Each row is a point. The points of each table are mixes of a few directions, plus a little noise. How many directions does each table use, and how many do they share? Where both have some left over, give the other angles between the two spaces (their principal angles), to ten degrees, smallest first.

First, 6 rows:
[[ 36 -30 -28]
 [-20  26  33]
 [ 17 -17 -19]
 [ 38   0  30]
 [-24  -5 -28]
 [-47  26  11]]
Second:
[[ 21  51 -26]
 [ 20  48 -25]
 [-18 -43  23]
 [  4  10  -5]
 [ -8 -18  10]
 [-23 -56  29]
 [  4   9  -5]]
Directions: first 2, second 1, shared 0; angles 90

First, 7 rows:
[[ -3  26  10   7]
 [  7 -38 -18 -10]
 [-16 -31  20 -11]
 [  9  36  -7  12]
 [ -7 -20   8  -7]
 [  7  24  -7   8]
 [  4   2  -6   1]]
Second, 7 rows:
[[  2  10  -2   3]
 [ -5 -21   3  -7]
 [-10 -46   7 -15]
 [  0   0   0   0]
 [ -2  -7   1  -2]
 [ 13  60  -9  19]
 [  1   5  -1   2]]
Directions: first 2, second 1, shared 1

First (9 x 6):
[[ 36 -15  21  15  18 -21]
 [  3  23  11  -4 -24 -11]
 [-13   1  -1  11  10  28]
 [-20   8  -9  -4  -6  17]
 [  6 -21 -17 -17   5 -23]
 [-25   8 -19 -17 -15   8]
 [ 39 -14  25  18  19 -22]
 [-15 -22 -19   1  24  21]
 [-11  33   8  -5 -31   3]]
Second, 7 rows:
[[  1   1   2   1  -1  -1]
 [ 40  41  60  28 -23 -20]
 [ -8  -8 -11  -5   4   4]
 [ 11  12  17   8  -7  -6]
 [ -9  -9 -14  -6   5   5]
 [-21 -21 -31 -15  12  10]
 [-16 -16 -23 -11   9   8]]
Directions: first 3, second 1, shared 1

First:
[[ 25   0 -14   8  -2  25 -26  13]
 [ -6 -23  -1   5   5 -27  20 -11]
 [ 11  -6   8 -16   8   4  37 -27]
 [-36  55  58  24  27 -50 -21 -15]
 [-32  22  10   7  -6 -16 -22  18]
 [ 11  44   1 -23 -13  60 -23  17]
 [-11 -21  -1  -6  -1 -20  30 -12]
 [ 35 -30 -36  -4 -12  36  -6  14]
 [  5 -41 -23   6  -5 -13  12   3]]
Second (7 x 8):
[[-33   3  14  -2   0 -31  15  -5]
 [ 30 -22 -14  25  10  -3 -19   1]
 [-45  12  -5 -46 -32  18  32  15]
 [ 32 -15  -2  22  18  -6 -10 -12]
 [ -1 -26   0   6   8 -27  23 -17]
 [ 59  10   8  19  27  26 -22 -20]
 [-43  38  -1 -24 -30  23 -19  38]]
Directions: first 4, second 4, shared 4

First, 8 rows:
[[  1  10  -6  12   1  12   5   4 -21]
 [  3  17 -14  19  -7   3   3   3 -28]
 [ -6  -7  13   0  30  50  20  11 -15]
 [ -2  -7   6  -7   4   1   0  -1  10]
 [  1   4  -4   4  -3  -2  -1   0  -5]
 [  1  -6   1  -9  -8 -21  -9  -6  20]
 [  2  -8   0 -14 -16 -39 -16 -10  32]
 [ -1  -4   3  -5   0  -3  -2  -1   8]]
Second (8 x 9):
[[ 23 -26 -33 -18  60  10  36  18   1]
 [ -2   2   2   1  -4  -1  -2  -1   0]
 [  4  -5  -6  -3  11   2   7   3   0]
 [ -5   6   7   4 -13  -2  -8  -4   0]
 [-15  16  21  11 -38  -6 -22 -12  -1]
 [  0   1   1   0  -1   0  -1   0   0]
 [ -3   4   5   3  -9  -2  -5  -3   0]
 [ -2   3   3   2  -6  -1  -4  -2   0]]
Directions: first 2, second 1, shared 0; angles 60

First, 11 rows:
[[-10   4 -20 -15 -15   4 -17  18  21  -1  -7]
 [ -5  -9 -46 -19  -4  25   4  19  31   3 -37]
 [-21  -1 -12   2  -8   8  -6  37  35   6  -7]
 [ 12  11  20  -1   1 -18 -12 -28 -33 -10  24]
 [  2  -5  15   5  -6  -7   6  -8  -3   7   5]
 [-23  -1 -38  15  30  37   9  58  40  -5 -24]
 [-25   4 -10  13   7  12  -6  46  32  -1   0]
 [ 10   6   3  -9  -3  -8  -8 -21 -19  -6   8]
 [ 15  -8  28   6  -4 -15  15 -32 -23   8   8]
 [ 17 -11  26   1 -10 -15  16 -35 -20  11   4]
 [ 28   9  32   4  13 -21   0 -55 -60 -12  27]]
Second (11 x 11):
[[ -9  -5 -27 -36   9 -20 -14 -53   0  16   1]
 [ 30  -5  46   4   5  21   0  -5 -27  -6   1]
 [ 10   3  -2  15  19  13  10 -12  -9  12 -10]
 [ 19   5  28  40   6  29  18  33 -11  -6  -7]
 [-40   5 -55 -10 -11 -30  -4   9  35   4   2]
 [  2  -4  15 -15 -12  -6  -9   1  -2 -10   8]
 [-18  -1 -19 -19 -10 -19  -9  -4  14  -1   6]
 [-19  -3  12 -18 -42 -21 -15  44  20 -31  20]
 [ 20   9  20  56  16  37  27  37 -10   1 -14]
 [ 23  -4  24  -5  14  13  -2 -29 -23   6  -3]
 [-20   2 -40 -11   7 -16  -2 -21  14  14  -4]]
Directions: first 4, second 3, shared 0; angles 30, 30, 60

First:
[[ -6   1   9  -3  13  -2   7  -1 -16   4   1  -2]
 [ 13  -3 -20   6 -29   4 -15   2  34  -9  -2   5]
 [ -6   1   9  -3  13  -2   7  -1 -16   4   1  -2]
 [  5  -1  -8   2 -11   1  -6   1  13  -3  -1   2]
 [  1   0  -1   0  -2   0  -1   0   2   0   0   0]
 [  6  -1  -9   3 -13   2  -7   1  15  -4  -1   2]
 [  8  -2 -12   4 -18   2  -9   2  21  -6  -1   3]
 [  3  -1  -4   1  -6   1  -3   0   7  -2   0   1]
 [-23   5  35 -11  51  -6  26  -5 -60  16   3  -8]]
Second, 10 rows:
[[ -1  -1   0   1   0  -1  -1   1   1   0   0   0]
 [-24 -22  -2  19  -1 -10 -31  12  15  -8 -10   8]
 [-21 -20  -2  17  -1  -9 -27  10  13  -7  -8   7]
 [  0   0   0   0   0   0   0   0   0   0   0   0]
 [ -8  -7  -1   7  -1  -3 -10   4   5  -3  -3   3]
 [ 12  11   1  -9   1   5  15  -5  -7   4   5  -4]
 [  0   0   0   0   0   0   0   0   0   0   0   0]
 [ 32  30   3 -26   2  13  41 -15 -19  11  13 -11]
 [-17 -15  -2  13  -1  -7 -21   8  10  -6  -7   6]
 [ 27  25   3 -22   2  11  35 -13 -16  10  11  -9]]
Directions: first 1, second 1, shared 0; angles 70

First, 11 rows:
[[ 30  -3   0  -9  -7  -4  -3  -6 -13  21  12 -28 -16 -31]
 [-11  -5  10  51  -6   0   2  37   3  26 -40  23   5 -18]
 [  7  41  12 -16  27  20  45 -22  43   4   4 -22  13  -7]
 [-46   8  -9   0  17  15  13  -3  11 -23  -3  39  28  49]
 [ 16 -17  -5  -7   2  -4   1  -8 -10  -4  14 -13 -22 -12]
 [-23  -4  -1 -20 -24 -24 -53   3  -7 -55  -2  22  15  54]
 [ -9  12  -8 -17  14  14  18 -17   3   3  16   0  12  13]
 [-27  48  -6 -17  -6  22   2  -4  -6  46   2  13  60  24]
 [ 22  -7   4  22  -8  -1   2  15 -12  40  -9 -13 -13 -42]
 [ 18 -21   7   2 -10 -22 -22   5   0 -31  -3 -10 -27  -8]
 [ 24 -51  -4  11   3 -18  -5   1 -13 -28   8 -10 -54 -22]]
Second (10 x 14):
[[ 14 -25   2  14  22 -21  14  -9   6 -19   0 -28  -5 -19]
 [  1  35  11   6  15   8  28  -4  24  28 -12 -18  35 -14]
 [-25 -26 -24 -17 -29  22 -33  12 -40 -10  20  59 -38  41]
 [  8  24  12   6  11  -3  17  -4  21  15 -11 -23  25 -17]
 [  9  13  10  17  34  -6  40 -12  27  13 -10 -35  29 -27]
 [ 25  24  23   1  -4 -24  -8   0  24   0 -17 -40  20 -24]
 [ -2  -9  -4  -6 -13  -1 -17   4 -11  -8   4  11 -13   9]
 [  7  32  14   0   0   0   6   0  20  18 -12 -17  26 -11]
 [-24 -21 -22 -12 -18  22 -18   8 -32  -5  17  50 -29  34]
 [-13 -49 -23  -9 -18   2 -31   6 -39 -31  21  40 -48  29]]
Directions: first 5, second 3, shared 2; angles 40

First:
[[-24   2  -6  -2  -8  -6   9 -39  -8  22 -13 -18  -5  -2   5  -9  30 -10]
 [-45   8  37 -23  32 -31  30  17 -21  52 -22  -9 -25 -15  10  52  22 -10]
 [ 33  -5 -15  12 -12  18 -19  10  14 -36  17  13  14   8  -7 -21 -25   9]
 [ 18  -2   0   3   2   6  -8  22   6 -18  10  11   5   3  -4   1 -20   7]
 [-10   0 -14   4 -15   3   1 -40  -2   7  -7 -14   1   1   2 -21  23  -7]
 [-10   2  14  -8  13 -10   8  16  -6  13  -5   1  -7  -4   2  21   0  -1]
 [ -9   1  -4   0  -5  -2   3 -19  -3   8  -5  -8  -2  -1   2  -6  13  -4]
 [ 47  -6 -13  13  -8  22 -24  33  18 -49  25  24  18   9 -10 -16 -43  16]]
Second (10 x 18):
[[-14  -7  -7   7 -14 -19   3  13   8  10  24 -15 -15  19   1   2  15 -11]
 [ 21  12  17 -10  14  36 -10 -30 -32  -8 -60  32  13 -39 -16  -9 -13   8]
 [ 18  -3  -6  10 -19   1  -8  15  38 -22  10 -24  10   6 -11 -16 -29   8]
 [ 11  -6  -7  10 -13   1 -14  24  -7 -13  24  19 -17  18 -12  -6   3  -9]
 [  8   4   2   4 -21   3  -8  -4  20 -13  -8 -19 -12   0 -22 -21  -9  -4]
 [-16 -11  -1  12 -21  -8  -8   7 -38  24  -3  15 -28   9 -20   1  40 -29]
 [-27  19   7 -24  20 -12  17 -27  -9  12  10   2 -35   8  19   8  28  -6]
 [-15  -4   3  -1   8  -8  16 -15  11  25 -22 -29  31 -17  15  12  -2   9]
 [ -3 -21  -9  16   0 -10   6  21   8  17   6 -14  40  -1  14  18  -9   8]
 [ 19  17   2 -24  45  16   6  -5   2 -29  18  34  11  -2  33  11 -26  28]]
Directions: first 2, second 5, shared 1; angles 60

First (8 x 20):
[[-10  -6   5  -5 -11   6 -20 -23   3  -7 -10 -12   7   8 -11  -1   6  10
   16  -1]
 [ 14  -7  -8  23   9 -15   9  32  -8  30  -4  12 -33 -14  27 -18 -14  -5
  -18 -16]
 [ -1 -15  -1  16  -8  -4 -22  -3  -3  19 -21  -8 -21  -2   9 -18  -3  11
    8 -17]
 [ 12  18  -7  -7  25  -8  53  35   0  -4  38  29   7  -8  13  13 -13 -26
  -36  16]
 [  8  41   6 -34  10  21  23   1   0 -51  25  -2  52   2 -39  47  35 -14
    6  39]
 [-13 -12   0  -3  -3  -3   2 -14   9   3   6   4   0   8   6  -8 -17   2
   -5  -3]
 [-34 -29   5  -9 -15  -3 -11 -44  20   3   4  -1   4  22   6 -17 -30  10
    2  -7]
 [ 24  10   1  19  -6   7 -34  17 -21   7 -37 -22 -16 -16 -12   0  38  12
   27 -10]]
Second (11 x 20):
[[ -4  23   8  -7  17  -2  18  31  -9   3  32   4   1  -4   1  14  21  -8
   10   1]
 [-20  24  24   9  30  -7  14  20 -22   9  52  -2 -25 -15  19  18  22 -24
    5 -19]
 [ 34 -26 -29  14 -17  -9  13  19   5  14 -45  31 -16  -4  20 -18 -39  18
  -37   5]
 [ -4 -25  -6   4 -28 -11  14  25 -10  21 -24  50 -37   9  36   7 -22  54
   -7  -9]
 [ -6  19  13   6  25   1  -2  -7  -5  -5  30 -24   3 -12  -6   2  16 -37
    1  -6]
 [  4  30   6  -6  28   4   8  12  -1  -9  33 -22  21  -9 -18   4  24 -36
    7   7]
 [ -7  -5   4   0  -3   5 -18 -28   5  -8  -5 -18   8   2 -10  -5   0  -7
    5  -2]
 [ 37 -24 -31   9 -18  -6  12  18   9  10 -48  28  -6  -1  12 -19 -36  18
  -34  11]
 [-18 -13   8  -6 -14  12 -38 -60  13 -19 -15 -33  21  12 -24  -8   2  -1
   18   0]
 [ -2   2   1  -5  -1   3  -3  -5   3  -4   1  -5   8   3  -7   1   4   0
    6   3]
 [-14  -6   3 -19 -19  10 -18 -24  10 -13 -12  -9  23  19 -21   2   8  22
   26   9]]
Directions: first 3, second 4, shared 1; angles 30, 90

First (10 x 24):
[[  2   1   2 -10  -1   2 -15  -4   0  -9  -3 -14   2  14  -1   3  -1 -13
   -1  -3   1  -2   3   0]
 [ -2   6   6   1   1   0  11   7   7   7   2   2  -5  -8   2   4  -1   7
   -6   9  -3   6  -6  -5]
 [  1   5   7 -12  -1   2 -11  -1   5  -7  -3 -16   0  12   0   7  -2 -11
   -5   1  -1   0   0  -3]
 [  2  -3  -2  -4  -1   1 -11  -5  -3  -7  -2  -6   3   9  -1   0   0  -8
    2  -6   2  -4   4   2]
 [  1  -2  -2  -1   0   0  -4  -2  -2  -3  -1  -2   2   3  -1  -1   0  -3
    2  -3   1  -2   2   1]
 [ -1   5   5  -3   0   1   2   3   5   1   0  -4  -2   0   1   4  -1   0
   -4   4  -2   3  -2  -3]
 [  1   6   8 -13  -1   2 -12  -1   5  -7  -3 -18  -1  13   0   7  -2 -12
   -6   2  -1   1   0  -4]
 [  2 -12 -13   9   0  -2  -2  -7 -12  -2   1  13   6  -2  -2 -10   3   2
   11 -11   4  -7   6   9]
 [  1   2   3 -10  -1   2 -13  -3   1  -8  -3 -14   2  13   0   4  -1 -12
   -2  -2   0  -2   2  -1]
 [ -6  -9 -14  42   4  -7  56  14  -6  34  12  60  -6 -54   2 -17   6  50
    8   9  -1   7 -10   4]]
Second (10 x 24):
[[ -5  14  14   2   1   0  25  15  16  15   4   4 -11 -18   4   8  -2  16
  -13  20  -7  13 -12 -11]
 [ -1 -16 -19  29   2  -5  24   0 -14  14   6  40   3 -27  -2 -18   6  25
   14  -6   4  -3   1  10]
 [  4  -5  -4 -12  -2   2 -27 -11  -7 -17  -5 -17   7  23  -3   0  -1 -21
    5 -13   4  -9   9   5]
 [ -1  18  22 -25  -2   4 -13   4  18  -8  -5 -34  -6  18   3  18  -6 -17
  -17  12  -6   7  -5 -12]
 [  1  -6  -6   2   0   0  -5  -5  -6  -3   0   3   4   3  -2  -4   1  -2
    6  -7   3  -4   4   4]
 [ -2   5   4   4   1   0  13   6   5   8   2   6  -4 -10   2   2   0   9
   -4   8  -2   5  -5  -4]
 [  1  -2  -2  -3   0   0  -8  -4  -3  -5  -1  -4   3   7  -1  -1   0  -6
    2  -4   1  -3   3   2]
 [ -3  15  16  -9   0   2   7   9  15   4   0 -12  -8  -1   3  12  -3   1
  -13  15  -5   9  -8 -11]
 [  2 -11 -11   7   0  -1  -5  -7 -11  -3   0   9   6   1  -2  -8   2   0
   10 -11   4  -7   6   8]
 [  3 -12 -13   5   0  -1  -9  -9 -13  -6  -1   7   7   4  -3  -9   2  -3
   11 -13   5  -8   8   9]]
Directions: first 2, second 2, shared 2

First (9 x 32):
[[-18 -15  -4  -4   7  13   0 -10   5  -5  32   3  -7  -2   8   6   9   8
   19  13 -13  -4 -10  -9  -6  12   3  18  15 -11  -7   3]
 [ 21  18   4   5  -9 -15   0  12  -5   6 -38  -4   9   2 -10  -7 -11 -10
  -23 -16  16   5  12  11   8 -15  -4 -21 -18  14   8  -4]
 [  2   1   0   0  -1  -1   0   1   0   0  -3   0   1   0  -1  -1  -1  -1
   -2  -1   1   0   1   1   1  -1   0  -2  -2   1   1   0]
 [ 23  20   5   5 -10 -17   0  14  -6   7 -41  -4   9   2 -11  -7 -12 -11
  -25 -18  17   5  13  12   8 -16  -4 -23 -20  15   8  -4]
 [-34 -28  -7  -7  14  24   0 -19   8  -9  60   6 -14  -4  16  11  17  16
   36  25 -25  -7 -19 -17 -12  23   6  33  29 -21 -12   6]
 [-10  -8  -2  -2   4   7   0  -6   2  -3  17   2  -4  -1   5   3   5   4
   10   7  -7  -2  -5  -5  -3   7   2  10   8  -6  -4   2]
 [-19 -16  -4  -4   8  14   0 -11   5  -5  34   4  -8  -2   9   6  10   9
   20  14 -14  -4 -11 -10  -7  13   3  19  17 -12  -7   3]
 [ 22  19   4   5 -10 -16   0  13  -6   6 -40  -4   9   2 -10  -7 -11 -10
  -24 -17  16   5  12  11   8 -15  -4 -22 -19  14   8  -4]
 [ 12  10   2   3  -5  -8   0   7  -3   3 -21  -2   5   1  -6  -4  -6  -5
  -12  -9   9   2   6   6   4  -8  -2 -12 -10   7   4  -2]]
Second, 8 rows:
[[  7  10  10  -4  11  -2  18  -3 -14 -50  14 -12  37  13   4 -26   8 -27
   13  23  15 -10  -4  13  -1  11  12   9   3  29   8 -31]
 [  0   1   0   0   1   0   1   0  -1  -3   1  -1   2   1   0  -2   1  -1
    1   1   1  -1   0   1   0   0   1   1   0   2   0  -2]
 [  0   0   0   0   0   0   0   0   0   0   0   0   0   1   0   0   0   0
    0   0   0   0   0   0   0   0   0   0   0   0   0   0]
 [  9  12  12  -5  12  -3  20  -4 -17 -57  15 -14  43  15   4 -29  10 -31
   15  25  17 -11  -5  15  -1  13  14  11   3  34   9 -36]
 [ -4  -6  -6   2  -6   1 -10   2   8  28  -8   7 -21  -7  -2  14  -5  15
   -8 -13  -9   6   2  -7   1  -6  -7  -5  -2 -17  -4  18]
 [ -8 -10 -10   4 -11   2 -18   3  15  50 -14  12 -38 -13  -4  25  -8  27
  -13 -22 -16  10   4 -13   1 -11 -12  -9  -3 -29  -8  31]
 [ -4  -6  -6   2  -6   1 -10   2   8  29  -8   7 -21  -8  -2  15  -5  15
   -8 -13  -9   6   2  -8   0  -7  -7  -5  -2 -17  -4  18]
 [  0  -1  -1   0  -1   0  -1   0   1   3  -1   1  -2  -1   0   2  -1   2
   -1  -1  -1   1   0  -1   0  -1  -1  -1   0  -2  -1   2]]
Directions: first 1, second 1, shared 0; angles 90
